Rows are points. Each copy is the shape, with its points in the same order, turned, moved and blurred by noise. Say if it was mirrored as well.
In the rows, 128 means zero.

Shape (5 x 2):
[[165 164]
 [ 53  80]
 [148 147]
 [ 77 118]
 [156 112]]
Copy 1, 5 rows:
[[135  80]
 [ 51 188]
 [123 101]
 [ 64 147]
 [139 137]]
Copy 1 is: mirrored
Copy 2 (5 x 2):
[[115  79]
 [ 56 202]
 [108 100]
 [ 62 158]
 [130 128]]
Copy 2 is: mirrored

Shape (7 x 3):
[[134  60 149]
 [176 165 119]
 [185  76  59]
 [ 75 185 129]
 [122 177 134]
 [141  93 106]
 [100  64 122]]
Copy 1 (7 x 3):
[[131 179  58]
 [148 138 163]
 [213 123  87]
 [ 56  91 141]
 [ 95 124 157]
 [152 134  84]
 [122 143  41]]
Copy 1 is: mirrored
Copy 2 (7 x 3):
[[162  67 110]
 [ 66 101 183]
 [ 67  83  83]
 [134 188 189]
 [102 148 190]
 [111 101 114]
 [163 104  92]]
Copy 2 is: mirrored

Shape (10 x 4):
[[119 184 199 158]
 [168 163 120 164]
 [185  65  76 113]
 [148 144  84 136]
 [ 66 191 178 112]
 [172  29  94 142]
 [107 169  91 136]
 [ 61 178 176 162]
 [109 142 138 147]
 [159 128 143 104]]
Copy 1 (10 x 4):
[[162  89 134  50]
 [134  93 184 115]
 [109 118 148 225]
 [123 129 195 145]
 [159 157  95  51]
 [ 81  75 119 224]
 [113 160 171 107]
 [114 134 106  39]
 [124 123 141 100]
 [159 109 143 159]]
Copy 1 is: only turned
Copy 2 (10 x 4):
[[232 136 107 122]
 [146 169  82 144]
 [ 67 193 166 142]
 [113 141  99 139]
 [217  78 129  97]
 [ 81 206 193 181]
 [129  97  97 132]
 [234  88 121 146]
 [163 129 129 146]
 [137 172 148 112]]
Copy 2 is: mirrored
Copy 3:
[[106 187 150 200]
 [115 168 188 111]
 [144  63 186  61]
 [113 144 159  74]
 [ 67 169  84 180]
 [189  61 176  82]
 [ 97 166 122  89]
 [118 195  85 176]
 [123 153 129 133]
 [ 99 106 167 136]]
Copy 3 is: only turned

Shape (10 x 6):
[[226 145 114  31 143 155]
 [157  27 121 115 146 142]
 [156 168 109 139 146 160]
 [126 142 117 155 141  76]
 [127 139 135  81 141 133]
 [120 125 125  59 109 158]
 [136 150 128 155 104 122]
 [161 109 121 125 104 143]
 [153 149  78 153 132  74]
 [135 162 149 150 123 121]]
Copy 1 (10 x 6):
[[109 122 151 101   7 164]
 [193 155 202  76 126 141]
 [113 110  93 103 104 112]
 [118  92 136 146 167 140]
 [119 151 114 136 105 172]
 [158 165 104 136  71 180]
 [135 112 120 160 128 102]
 [158 124 142 140  97 118]
 [121  52 141 143 142 139]
 [108 126 115 159 138 112]]
Copy 1 is: only turned
Copy 2, 10 rows:
[[ 73 140  99 216  69 191]
 [ 42  73 153 187 131  78]
 [134 113 103 147 156 158]
 [137  74 106  98 113 103]
 [ 93 131 137 126 105 144]
 [ 61 164 132 131 116 137]
 [142 119  98 125 138 101]
 [ 98 123 107 165 132  97]
 [127  67  61 111 112 114]
 [154 124 123 123 129 114]]
Copy 2 is: only turned
Copy 3 (10 x 6):
[[201  79  42 156 131 180]
 [ 82 152  76 169  66 143]
 [174 138 109 159 158  87]
 [145 165 181 151 138 129]
 [131 122 103 126 164 144]
 [129 121  73  93 146 141]
 [154 136 155 122 129  91]
 [141 126 108 128  97 111]
 [188 177 166 143 122 131]
 [144 119 157 139 147  98]]
Copy 3 is: mirrored

Shape (12 x 8):
[[111  85 100 130 167 193 112 101]
 [ 56 110  95 188  79 160 103 181]
 [103 151 143 136  96  91 164 153]
 [146 194 162 158  79  60 171 118]
 [115 121 134 103 123 151 105  65]
 [173 142 210 135  90 125 128 139]
 [151 150 120 156 105  84 196 167]
 [132 164 133  79 121 219 114  94]
 [159 195 217 171  88  84 141 109]
 [ 64 103 113  63 186 196  80 130]
 [ 81  76 137  87  98 191 124 106]
 [ 39 117 127 186 127 159 186 164]]
Copy 1, 12 rows:
[[182 106 139 129  85 164 134 180]
 [120 127  50  68  79 148  63 164]
 [112 141 108 102 158 119 100  85]
 [124 137  97 107 188  55 127  55]
 [161 139 171 128  89 100 136 144]
 [146  94 121 135 101  83 113  34]
 [110 108  75 117 191 126 133  79]
 [147  87 191  80  73 117 161 127]
 [167 120 108 103 156  32 107  28]
 [172 158 187  95  58 214 126 160]
 [121 116 179 124  76 143  84 161]
 [145 103  94  73 164 168  45 156]]
Copy 1 is: only turned
Copy 2 (12 x 8):
[[112  97 169  81  95 149 164 155]
 [117  16  91 160 128 134 154 121]
 [116 148  87 176 151 132 115 117]
 [136 189  67 181 201  94 133 141]
 [126 154 149 128  98 114 194 165]
 [201 179  94 145 152 135 158 103]
 [111 146  58 134 187 112  95 114]
 [155 153 112 104  68 171 180 203]
 [181 198  95 187 210 122 160 139]
 [127  91 192 120  32 174 126 175]
 [114 119 135 130  47 162 192 114]
 [ 73  66 115 162 162 198 139 116]]
Copy 2 is: mirrored
Copy 3 (12 x 8):
[[160 198 103 166 117 153 129 135]
 [234 170 117  88 182 168  74  86]
 [160  71 160 106 169 140 104 103]
 [102  44 181 109 180 156 102  63]
 [117 161 152 169 139 159  85 150]
 [103  81 158  88 148 216 120 137]
 [155  57 149  95 127 138 127  52]
 [119 129  76 190 130 192  75 165]
 [ 73  61 179  99 202 200 123  96]
 [176 187  76 162 143 115 112 210]
 [191 159 142 162 124 174  82 182]
 [249 126 133 144 189 157 144  85]]
Copy 3 is: mirrored

Shape:
[[137 115 160 143  70 121 135 124  86]
 [190 140  93 109 110 149  65 120 100]
 [120 101 124 114  78 138 117 111  80]
 [168 158 142 172 171 147 128   7  88]
 [116 126 160 234  68 154  91 140  85]
 [118 152 145 109 143 129   9 138 100]
 [137 117 155 175 136 118 141 102 199]
 [168 164 132 106  77 162 149  90  82]
 [149 145  41 105 108 140 138 118  87]
 [134 155 130  97  82 135 143  66 242]
 [120  30 126 130 103 207 103  91 121]
 [111 147 153 126 216 150  64 140 175]]
Copy 1, 12 rows:
[[127 107 182 104 126 179 189 155 155]
 [126 140 119 182 138 171 210 112 104]
 [134 136 171 114  90 180 198 150 125]
 [203 166  91  89 198 118 171 173 109]
 [112 140 157 124 160 242 138 196 183]
 [152 169 166 183 138 200 130  68 110]
 [124  68  99  73 146 160 111 134 124]
 [155 104 160 149 131 130 217 181 120]
 [ 98 152 118 161  83 113 206 155 115]
 [116  25 131 104 124 127 126 149  31]
 [172 119 101  93  61 244 190 159  98]
 [176 119  93 152 120 165  69  64 122]]
Copy 1 is: mirrored
Copy 2:
[[175 164 145 166 120 151 130 124 125]
 [111 191 131 109 160 168 173 123  68]
 [142 168 152 167 138 124 142 104 108]
 [113  56 145 139 148 228  96 106  48]
 [169 152 121 177  46 159 154 169  75]
 [ 57 150 138 129 116 144 207 167 110]
 [174  73 168  79 116 111 116 151 107]
 [141 170 113 120 138 188 108  88 107]
 [109 188 116 131 180 109 101 104  58]
 [186  66  99  43 169  93 147  73 130]
 [158 139 217 142 105 117 178  59  69]
 [ 61  91 178  56 108 113 163 161 114]]
Copy 2 is: mirrored
